Rows are points. Each copy is the shape, with its points in the same order, turned, moved and blurred by noise. Say if it was mirrored as well.
In the rows, zero is written as 128.

Shape (9 x 3)
[[100 120 140]
 [174 119 200]
 [122 123 129]
 [108 141 112]
 [152  94  86]
 [176 116 175]
 [117  99 128]
 [ 77 126 135]
 [150  90  65]]
Copy 1 (9 x 3)
[[136 130 169]
 [ 47 111 145]
 [135 125 146]
 [153 145 146]
 [163  83 112]
 [ 68 104 130]
 [140 104 157]
 [154 144 185]
 [179  78 104]]
Copy 1 is: mirrored
Copy 2 (9 x 3)
[[122  99 133]
 [140 161  63]
 [127 122 138]
 [112 115 161]
 [171 139 176]
 [148 165  87]
 [149 110 138]
 [110  77 140]
 [180 140 195]]
Copy 2 is: mirrored
Copy 3 (9 x 3)
[[113 114 138]
 [161 173 193]
 [133 126 127]
 [120 122 103]
 [186 102 106]
 [170 162 175]
 [140 102 139]
 [ 90 106 133]
 [188  91  89]]
Copy 3 is: only turned

Shape (7 x 4)
[[127 100 103  76]
 [105 109 103 151]
 [187 150 164 103]
 [193 108  77  79]
 [141 125 164  97]
 [151 175 126 108]
 [110 131 126 169]]
Copy 1 (7 x 4)
[[120  72 161 122]
 [ 94 140 176 156]
 [192 129 101 114]
 [153  95 184  66]
 [167  99 112 141]
 [136 147 103  98]
 [108 163 145 162]]
Copy 1 is: mirrored
Copy 2 (7 x 4)
[[108  86 148 105]
 [ 95 120 113 168]
 [159 151 104  73]
 [142  58  95  92]
 [122 149 135  88]
 [171 146 130 122]
 [109 159 108 170]]
Copy 2 is: mirrored
Copy 3 (7 x 4)
[[151  92 121  85]
 [104 140 154 114]
 [171  84 109 184]
 [201  75 164 108]
 [136  91  94 148]
 [176 138 112 160]
 [ 96 149 145 150]]
Copy 3 is: mirrored
Copy 4 (7 x 4)
[[ 98 101  91 125]
 [152 159  97 136]
 [116 106 191  97]
 [136  47 119 129]
 [ 96 131 149  97]
 [116 120 172 148]
 [158 178 129 132]]
Copy 4 is: mirrored

Shape (7 x 4)
[[107 111 142 124]
 [135 111 142  90]
 [157 147  89 187]
 [128 106  84  94]
 [ 81 175 107 170]
 [165 134 113 108]
 [ 74 121 123  95]]
Copy 1 (7 x 4)
[[123 139 137 152]
 [111 169 117 145]
 [119  76 127  72]
 [ 74 132  95 146]
 [ 89  88 193 109]
 [102 150 100 100]
 [ 77 143 159 173]]
Copy 1 is: mirrored
Copy 2 (7 x 4)
[[125 155 120 123]
 [105 132 101  86]
 [149  69 126 179]
 [ 67 113 114 129]
 [135 120 194 168]
 [112  83 106 106]
 [ 87 166 152 110]]
Copy 2 is: mirrored
Copy 3 (7 x 4)
[[152 145 138 122]
 [166 119 121  86]
 [ 65 104 152 129]
 [129 143  88  82]
 [ 85 187 181 129]
 [130 100 137  76]
 [163 187 125  98]]
Copy 3 is: mirrored
Copy 4 (7 x 4)
[[ 95 144 134 126]
 [136 146 113 130]
 [ 92  60 169 171]
 [120  94 102 105]
 [ 69  98 204 110]
 [146 100 132 145]
 [ 98 144 135  76]]
Copy 4 is: mirrored

Shape (12 x 6)
[[176 115 123 100 139 101]
 [169 129 138 133  84 155]
 [189  77 167 138  93  93]
 [199  99  84 162 158 130]
 [103  85 155 106 111 143]
 [121 171 161 107  77  93]
 [171  92  90 111 167 124]
 [109 123  88 117 143 153]
 [112 156 116 165 163 116]
 [159 148 141 114 155 152]
 [117 139 110 160  76 151]
 [161 142 117 173  91 102]]
Copy 1 (12 x 6)
[[133 157 140 134 134  67]
 [165 105 143  99 108 103]
 [182 145  93 125  87  53]
 [170 159 189 176 101  95]
 [155  91  89 141 162  98]
 [110 139  82  71 134 121]
 [135 150 172 179 146  74]
 [126 109 149 165 163 131]
 [141 171 130 150 154 164]
 [160 145 161 110 168 108]
 [143  95 122 124 106 158]
 [147 153 125 124  76 135]]
Copy 1 is: mirrored
Copy 2 (12 x 6)
[[185 110  79 145 132 126]
 [123 135  49 135  93 141]
 [178 110  77 163 100 199]
 [144 117  66 213 154 123]
 [129 117  84  84 140 174]
 [150 115 114  88  53 129]
 [168 108  66 161 179 116]
 [109 122  84 118 155 101]
 [105 138 137 145 136 104]
 [155 165  76 129 124 107]
 [ 72 108  82 125  86 140]
 [122 105 107 175  78 141]]
Copy 2 is: only turned
Copy 3 (12 x 6)
[[185 120 114 152 111 129]
 [128 126 152 131  70 147]
 [184  82 135 132  44 106]
 [170  77  92 156  97 199]
 [120  83 164 128 124  94]
 [123 166 113 124  84  71]
 [178  87 112 168 137 161]
 [106 106 119 155 154 149]
 [113 109  63 109 133 140]
 [153 136 128 106 132 153]
 [ 72 116 120 139  78 138]
 [123 119  85 137  52 137]]
Copy 3 is: mirrored
Copy 4 (12 x 6)
[[157 120 133 105 161 107]
 [164  87 155 164 118 124]
 [131  64 162 139 191 126]
 [202  96  95 112 164 163]
 [106 121 179 118 113 157]
 [ 94 127 139 173 121  74]
 [179 122 117  76 150 146]
 [148 142 117 108  89 158]
 [136 166  88 155 134 160]
 [180 156 147 143 133 129]
 [129  92 114 171  83 147]
 [139  85  94 173 143 126]]
Copy 4 is: only turned

Shape (9 x 6)
[[134 137  91 177  79 115]
 [137 101 114 142  65  86]
 [104 117 103  66 158 138]
 [174 182 135 135 188 120]
 [ 99  74 125 103 161 161]
 [151  95 106 130  87 163]
 [131 169 154 124 165 133]
 [138 153 146 101 142 149]
 [124  85 117  86 199 123]]
Copy 1 (9 x 6)
[[ 82 150 165 182 141 110]
 [ 97 145 187 162 131 165]
 [189 129 151 104  85 112]
 [169  71  99 177 154  93]
 [169 175 118  98 103 133]
 [ 83 139 131 114 109 134]
 [175 104 123 139 165  97]
 [155 102 129 111 148 108]
 [208 140 109 130  88 147]]
Copy 1 is: mirrored
Copy 2 (9 x 6)
[[169 131  72 140 111 158]
 [170 163  67 162 140 127]
 [ 96 121 145 111 118  65]
 [168 108 207 110 136 150]
 [ 73 120 148 162  97  95]
 [113 104  82 160 158 133]
 [136 138 178 114 120 146]
 [113 134 170 118 142 123]
 [108 109 175 156 110  62]]
Copy 2 is: mirrored

Shape (11 x 8)
[[137 122 145  88 175  96 132 150]
 [117 191 139 119 141  70 130  99]
 [218 104 146 177 134 132 143 155]
 [133 156 111 126 155  96  99 161]
 [ 74 179  89  82 183 161 131 138]
 [158 144 142  80 118 126 161 151]
 [138 167  77  96 113 132 124  92]
 [164  62 102 141 155 115 110 166]
 [134 119 168 128 103 126 123 145]
 [152  84 126 144 149 122 102 103]
 [ 97 144  54 140 169 114 154 130]]
Copy 1 (11 x 8)
[[ 88 112 113 113 106  66 170 126]
 [ 80 103  67 100  75 136 137 135]
 [137 173 139 170  96  61 114 184]
 [ 88  78 129  99  90  87 129 158]
 [130  79 120  18 133 108 153 111]
 [119 137 128 125 111 117 193 151]
 [133 108 144  96  84 161 126 104]
 [123 105 164 163 121  39 115 133]
 [ 88 134 124 138 150 116 137 161]
 [104 137 133 145 121  79  90 105]
 [168  59 100  88 103  89 116 113]]
Copy 1 is: only turned
Copy 2 (11 x 8)
[[147 184  75 151 132 132 155 139]
 [164 214 139 130 145 140 112  77]
 [ 90 125  97  89  80 137 205  91]
 [149 173 113 172 104 103 141  95]
 [139 186 151 208 113 142  89 165]
 [137 162  68 114  98 154 111 130]
 [107 154 125 171 122 165  79  89]
 [124  93  77 167 113 115 191 117]
 [136 138  97  96 133 109 118 116]
 [103 130 106 145 160 128 167 102]
 [164 131 162 198 104 158 141 117]]
Copy 2 is: mirrored
Copy 3 (11 x 8)
[[135 137 155  67 158 129 118 159]
 [112 162 112 116 166  82  79 122]
 [156  84  69  96 178 197 146 127]
 [127 175 125 112 178 140 129 159]
 [123 194 209 119 173 107 156  98]
 [175 116 125  88 168  98 150 131]
 [ 97 144 122 129 188  76 174 109]
 [113 116 118  88 147 193 177 173]
 [160  97 124 140 149 132 128 155]
 [ 85  92 124 117 159 164 142 146]
 [ 92 195 137 105 131 136 166  93]]
Copy 3 is: mirrored
Copy 4 (11 x 8)
[[119 116 169 155 158 108 109 122]
 [107 149 119 124 111  80  67 101]
 [134  99  98 189 125 136 192  88]
 [162 119 123 146 144 118  83 125]
 [101 149 156  80 175 168  69 154]
 [121 162 142 140 172  95 152 120]
 [111 149  95  89 127 101 120 167]
 [155  86 142 189 117 149 151 149]
 [155 162 154 142 119 115 157 101]
 [129  90 141 142  86 127 156 125]
 [ 92 133 110 149 123 170  72 175]]
Copy 4 is: only turned
